Each row of a before or after table is a point. One or more steps were done to the points. Then noise was added and the rows were shuffled. The steps act on how far a point lies along the listed directions, d1 being the first. Write out the steps. A step turns or swaps two directions, mirrors them in a line or flattens them onto one, adds a multiple of one to another, or multiplies one. Angles are multiples of 10 degrees, from the lower direction toward the higher: turns from -170 to 170, lines from 10 to 170 but not 90. Use the fewest steps. Two steps may share a direction if one is a turn and the other turns, adds or multiplies; they go together, in the order done. Otherwise the lowest direction goes first.

Directions:
(1): [-2.50 -1.05]
(2): [-1.05  2.50]
Before, 13 rows:
[[ 0.27  0.16]
 [ 0.10  0.16]
 [ 0.44  0.06]
 [-0.40  0.31]
 [ 0.84 -0.73]
 [-0.22 -0.02]
 [-0.15 -0.21]
 [-0.25 -0.79]
 [ 0.05 -0.11]
 [ 0.22  0.23]
 [ 0.41 -0.01]
 [-0.90 -0.72]
 [ 0.45 -0.26]]
After:
[[ 0.11 -0.35]
 [ 0.23  0.40]
 [ 0.72 -0.15]
 [ 0.52  0.32]
 [-0.12 -1.70]
 [ 0.77 -0.77]
 [-0.19 -0.47]
 [-0.64  0.81]
 [ 0.11  0.37]
 [-0.40  0.05]
 [ 0.66  0.04]
 [-1.38 -1.43]
 [ 1.73 -2.03]]
Steps: multiply d1 by 1.6; multiply d2 by 2.5

Directions:
(1): [ 0.01  2.99  0.74 -0.87  3.98  0.34 -1.07 -1.49]
(2): [ 3.95 -0.26 -1.77  1.05  0.14 -0.37  1.41 -2.73]
(3): [-0.92 -1.84 -0.68  0.00  1.72 -4.65 -0.42 -0.21]
(4): [-2.06  0.16 -4.14 -2.34  0.06  0.91  1.08 -0.79]
(5): [ 0.59  1.84  1.70 -2.77 -1.13 -1.83  3.24  0.38]
(6): [-2.88  0.91  0.81  2.89 -0.61 -0.20  2.03 -2.62]
Before:
[[ 0.48  0.21  0.35 -0.02 -0.86  0.07  0.63 -0.03]
 [ 0.54 -0.21 -0.14 -0.38 -0.02 -0.81  0.35  0.06]
 [-0.51  0.44  0.06 -0.10 -0.71  0.94  0.38  0.14]
 [ 0.64  0.05  0.33 -0.57 -0.44 -0.92  0.19  0.25]
 [-0.50  0.41  0.41 -0.09 -0.43  0.19  0.06  0.26]
 [ 0.47 -0.29  0.42 -0.15 -0.57  0.06  0.08  0.33]
 [-0.29 -0.14 -0.19  0.29  0.01 -0.70  0.17 -0.65]
 [-1.33 -0.26 -0.33  0.54 -0.18 -0.01  0.15 -0.27]
 [-0.62 -0.26  0.27  0.23 -0.92  0.35  0.39 -0.12]
 [ 0.42 -0.48 -0.30  0.02  0.23 -0.51 -0.55  0.10]
 [ 0.35 -0.14 -0.02 -0.01  0.03 -0.25  0.30 -0.31]
 [ 0.51  0.27  0.33  0.33  0.48 -1.25 -0.24 -0.30]]
After, 12 rows:
[[-0.19 -0.16 -0.08  0.10 -0.16 -0.84  0.11 -0.10]
 [-0.08  0.24  0.59  0.57 -0.83  0.66 -0.50  0.55]
 [ 0.17 -0.04  0.14  0.00 -0.29  0.44  0.28 -0.09]
 [ 0.04  0.08 -0.09 -0.26 -0.02  0.67 -0.57  0.40]
 [-0.59  0.49  0.36  0.15 -0.36  0.50  0.09 -0.25]
 [ 0.08 -0.11 -0.46  0.04  0.23 -1.02  0.59 -0.64]
 [-0.65 -0.32 -0.49 -0.03 -0.16 -0.41  0.49 -0.66]
 [ 0.39 -0.27 -0.46  0.00 -0.84 -0.17  0.57 -0.27]
 [ 0.15  0.11  0.12 -0.47 -0.63  0.48  0.17  0.54]
 [ 0.21 -0.59 -0.50 -0.27 -0.47 -0.04  0.05  0.09]
 [-1.26  0.45 -0.02  0.20  0.47 -0.15  0.27 -0.45]
 [ 0.22 -0.16  0.06 -0.50 -1.13  0.00  0.01  0.67]]
Steps: turn d4 and d5 by 40 degrees; turn d1 and d4 by -70 degrees; mirror d2 and d3 in the line at 150 degrees

Directions:
(1): [-0.04 -3.57 -0.95  1.20  0.15  1.48 -0.83  3.19  2.86  0.95 -2.14 -1.56]
(2): [ 0.10 -3.01  2.30  1.93 -1.82 -2.05 -2.23 -1.49  1.41 -1.12  2.18  1.88]
(3): [-0.44  0.30 -0.77  2.12 -1.34 -0.98  1.71 -4.28  1.63  1.23 -2.81 -1.70]
(4): [-0.39 -1.79 -5.54 -0.47 -0.39 -1.33  0.94 -0.46 -0.21  0.33  2.49  0.79]
(5): [-1.63  1.26  1.29  1.07 -1.11  1.02  1.43  0.92  1.31  4.28  3.43 -0.51]
Before, 11 rows:
[[ 0.07  0.36 -0.56  0.01  0.07  0.06  0.49 -0.11  0.26  0.36 -0.57 -0.59]
 [ 0.14 -0.21  0.11  0.18 -0.14 -0.30 -0.24 -0.75 -0.17 -0.61 -0.09  0.32]
 [-0.14  0.05 -0.69  0.09 -0.28 -0.06  0.06  0.01  0.35  0.96  0.82  0.18]
 [ 0.26 -0.23  0.05  0.03 -0.26 -0.43 -0.35 -0.57 -0.20 -0.93 -0.60  0.26]
 [-0.04  0.06 -0.67 -0.03 -0.01  0.40  0.29  0.49  0.42  0.92  0.28 -0.23]
 [ 0.02 -0.15 -0.44  0.72 -0.32  0.30 -0.02  0.01  1.16  1.00 -0.62 -0.82]
 [-0.09  0.33  0.19  0.16 -0.36 -0.56  0.02 -0.72 -0.20 -0.19  0.16  0.42]
 [-0.27 -0.54 -1.10 -0.37  0.20  0.25  0.13  0.62  0.05  0.27  0.39 -0.11]
 [ 0.19 -0.38  0.31 -0.07  0.24 -0.63 -0.40 -0.63 -0.25 -1.19 -0.55  0.22]
 [-0.24 -0.58 -1.33  0.11 -0.16  0.28  0.37 -0.19  0.40  0.41 -0.73 -0.38]
 [-0.03 -0.55 -1.10  0.32  0.14 -0.19  0.57 -0.22  0.56  0.11 -0.55 -0.61]]
After, 11 rows:
[[ 0.35  0.31  0.87 -0.22  0.19  0.03 -0.46  0.46 -0.12 -0.39  0.05  0.04]
 [-0.54 -0.33 -0.44  0.04  0.13  0.22  0.30  0.84  0.39  0.91  0.82 -0.35]
 [-0.32 -0.22 -0.36  0.03 -0.28  0.29  0.12  0.87  0.27  0.67  0.71 -0.02]
 [ 0.32  0.03  0.10  0.06 -0.21 -0.68 -0.63 -0.87 -0.11 -0.47  0.07  0.62]
 [ 0.01 -0.84  0.66  0.36 -0.19 -0.23 -0.61 -0.46  0.38 -0.52 -0.43  0.09]
 [-0.27 -0.15 -0.38  0.07 -0.06  0.23  0.16  0.29  0.03  0.52  0.85  0.14]
 [ 0.23 -0.66  0.74 -0.01  0.35 -0.09 -0.60  0.79  0.07 -0.80  0.41  0.31]
 [ 0.76  0.04 -0.10 -0.57  0.44 -0.02 -1.04  0.56 -0.46 -1.13 -0.23  0.34]
 [-0.30  0.43 -0.23 -0.01 -0.28 -0.25  0.22  0.01 -0.20  0.39  0.79  0.37]
 [ 0.13 -0.74  0.79 -0.17 -0.01  0.21 -0.97  0.59 -0.05 -0.73  0.05  0.61]
 [ 0.54 -0.04  0.50 -0.04 -0.03 -0.23 -0.57 -0.51 -0.06 -0.73 -0.55  0.31]]
Steps: turn d1 and d5 by -130 degrees; turn d1 and d3 by 160 degrees; swap d2 and d4

Directions:
(1): [ 1.24  0.04  0.91 -3.20  2.32 -2.95 -0.81 -0.49  1.96 -1.80 -0.76  0.35
 -1.13  1.75 -2.80  0.15  3.40 -1.95 -1.47 -2.95]
(2): [-0.57 -0.67 -1.29  0.04  0.63 -4.89  0.26  4.90 -3.08 -0.52  2.01  1.68
  0.89  1.00  1.65  0.19  0.30  1.17 -0.61  0.31]
Before, 12 rows:
[[ 0.02  0.00 -0.24  0.02  0.00 -0.38 -0.08  0.15 -0.18 -0.11  0.29  0.33
   0.16  0.07  0.01  0.06  0.26  0.04 -0.05  0.28]
 [-0.05  0.02 -0.35  0.12 -0.29  0.42  0.13 -0.03 -0.34  0.04  0.04  0.12
   0.12 -0.35 -0.06  0.01 -0.07  0.49  0.36  0.43]
 [ 0.17 -0.04  0.04 -0.02 -0.15 -0.08  0.19  0.12 -0.16  0.10  0.29 -0.01
  -0.14  0.05 -0.32  0.14  0.17 -0.02  0.07  0.04]
 [ 0.32  0.06  0.36  0.21 -0.28  1.55 -0.09 -0.61  0.56  0.07 -0.33 -0.35
  -0.38 -0.12 -0.11 -0.09 -0.15 -0.24  0.02  0.22]
 [-0.38  0.28 -0.22  0.90 -0.47  1.35  0.15 -0.27 -0.33  0.57 -0.15 -0.20
   0.07 -0.39  0.63 -0.12 -1.10  0.28  0.48  0.92]
 [ 0.46 -0.18  0.11 -0.64  0.70 -1.91  0.04  1.44 -0.62 -0.34  0.35  0.44
  -0.13  0.82 -0.21  0.04  0.80  0.45 -0.58 -0.64]
 [ 0.43  0.16  0.12 -0.91  0.23 -0.89 -0.22  0.31  0.13 -0.64  0.41  0.37
  -0.10  0.23 -0.63  0.24  0.62 -0.35 -0.18 -0.79]
 [-0.32 -0.04  0.12  0.47 -0.33  1.26  0.31 -0.83  0.23  0.53 -0.29 -0.31
   0.49 -0.52  0.12 -0.16 -0.40 -0.12  0.60  0.39]
 [-0.07 -0.34 -0.01 -0.37  0.41 -1.09  0.13  0.92 -0.62 -0.13  0.40  0.31
   0.04  0.41  0.40  0.09 -0.26  0.02  0.07 -0.33]
 [ 0.29  0.11 -0.05  0.18 -0.22  0.51 -0.27 -0.15  0.00  0.03 -0.41  0.09
   0.41  0.02  0.37  0.24 -0.54  0.29  0.27  0.16]
 [-0.05 -0.11 -0.56 -0.05  0.00 -1.47 -0.05  1.05 -0.87 -0.32  0.55  0.27
   0.30  0.30  0.47  0.33  0.54  0.38 -0.13  0.02]
 [ 0.39 -0.04  0.06 -0.37  0.36 -1.20  0.21  0.84 -0.21 -0.54  0.37  0.43
   0.43  0.54 -0.33  0.15  0.51  0.14 -0.05 -0.22]]
After, 12 rows:
[[ 0.48  0.13  0.12 -0.30  0.13  0.17 -0.39 -0.32  0.42 -0.23 -0.54  0.14
   0.18  0.25 -0.10  0.25  0.02 -0.03  0.05 -0.34]
 [ 0.53 -0.11  0.30 -0.68  0.48 -0.33 -0.21  0.39  0.36 -0.51 -0.08  0.13
  -0.51  0.57 -0.49  0.00  0.83 -0.51 -0.45 -0.51]
 [ 0.29  0.35  0.39 -0.57  0.51  0.64 -0.23 -1.14  1.01 -0.15 -0.77 -0.25
  -0.60  0.29 -0.87 -0.10  0.45 -0.81 -0.13 -0.48]
 [-0.24  0.10 -0.41  0.85 -0.88  1.03  0.12 -0.42 -0.41  0.38  0.08 -0.37
   0.33 -0.52  0.71  0.21 -0.56  0.54  0.50  0.75]
 [-0.01  0.08 -0.18  0.29 -0.22  0.23 -0.03 -0.23 -0.07  0.06  0.18  0.17
   0.15 -0.13  0.08  0.02  0.00  0.07  0.09  0.49]
 [-0.07  0.07 -0.38  0.25 -0.55 -0.36  0.08  0.94 -0.85 -0.03  0.87  0.34
   0.40 -0.25  0.54  0.21 -0.57  0.49  0.27  0.31]
 [ 0.09 -0.08  0.37 -0.69  0.63 -0.26  0.05 -0.60  0.67 -0.20 -0.44 -0.06
   0.19  0.25 -0.77 -0.10  0.89 -0.75  0.03 -0.66]
 [-0.23 -0.22  0.10  0.40 -0.29  0.75  0.24 -0.05 -0.37  0.44  0.12 -0.15
   0.11 -0.23  0.72  0.00 -1.14  0.22  0.57  0.34]
 [ 0.20  0.10 -0.09 -0.29 -0.02  0.39  0.03 -0.50  0.16 -0.17 -0.20  0.03
  -0.09 -0.17 -0.57  0.03  0.37  0.16  0.27 -0.01]
 [-0.09 -0.05 -0.12  1.14 -0.70  0.68  0.38  0.80 -1.08  0.73  0.36 -0.07
   0.29 -0.31  1.02 -0.11 -1.13  1.33  0.35  0.90]
 [ 0.02  0.03 -0.10  0.69 -0.50  0.39  0.44  0.43 -0.55  0.11  0.40  0.10
   0.67 -0.17  0.46  0.10 -0.70  0.71  0.52  0.73]
 [ 0.16 -0.01  0.06  0.06 -0.22  0.06  0.18  0.03 -0.23  0.16  0.29 -0.04
  -0.14 -0.05 -0.28  0.13  0.06  0.00  0.10  0.15]]
Steps: turn d1 and d2 by 110 degrees
